Every row gives one point. Examples show where two turns around zero, p and q, send a point. Write where each new point lands after one turn and then the other. Backwards means that the second turn is done in reverse. Each puzzle has new turns, and all numbers are rounded.

Turn p:
[-24  14] -> [ -9 -26]
[  7 -48] -> [46 16]
[1 5] -> [-5  0]
[4 7] -> [-8  3]
[12 23] -> [-25   7]
Turn q:
[ 14 -37] -> [  1 -40]
[-5 31] -> [ 6 31]
[-26   4] -> [-23  12]
[ 6 15] -> [11 12]
[ 11 -12] -> [  6 -15]
Where do these land?
q, then p: [-18 -20] -> [ 17 -21]
p, then q: [12 22] -> [-20  15]
p, then q: [-17  34] -> [-36 -12]
q, then p: [ 14 -12] -> [14 12]
q, then p: [  9 -24] -> [25  5]

Turn p:
[ -5 -37  23] -> [ 30 -25  21]
[ -8  27 -22] -> [-30  18  -6]
[ 3 15  5] -> [ 1 15 -5]
[10 -5 -5] -> [ 1 -8 -9]
Turn q:
[ 6 15  0] -> [-2 14  8]
[-14  -2  -3] -> [-11  -5  -8]
[ -1 -18  38] -> [  4 -33  25]
[  9   5 -36] -> [  9  25 -26]
Where do these land?
q, then p backwards: [-20   4   0] -> [ -2   3 -20]
q, then p: [-10   9 -10] -> [-14   6   6]
p, then q: [-12  -3  32] -> [15  7 30]
p, then q: [ -5 -11 -11] -> [ -1 -16  -4]
q, then p backwards: [ 48   1 -11] -> [ 7  7 48]

Turn p:
[ 16 -17   7 -25] -> [-13   1  -5 -32]
[31 18 -5 30] -> [  4 -16 -38  23]
[  5 -32 -26   4] -> [ 21  29 -15 -15]
[-10  10  21  -5] -> [-18  -8  15   6]
[-20  14   0 -24] -> [  4 -14  30  -8]
[-22   6   4  20] -> [ 1  8 12 27]
Turn q:
[14 23  4  4] -> [ -1   4 -27  -3]
[ 48  15 -23  -3] -> [-13 -31 -35 -26]
[-20 -25  17   6] -> [17 13 30  2]
[-18 -11   6 -16] -> [-10  12  22   4]
[-24  -3  -4   9] -> [ 7  2 12 22]
Where do these land?
p, then q: [ 13 -32   2  11] -> [-22  -6 -18  22]
p, then q backwards: [-21  12   4   8] -> [-23  -9  -7   2]
q, then p: [-33  31  -7 -31] -> [13  6 24 48]
p, then q: [ 30 -12  14   5] -> [-18 -16   9  25]
p, then q backwards: [ 10   2 -13   7] -> [ 6  8  1 15]
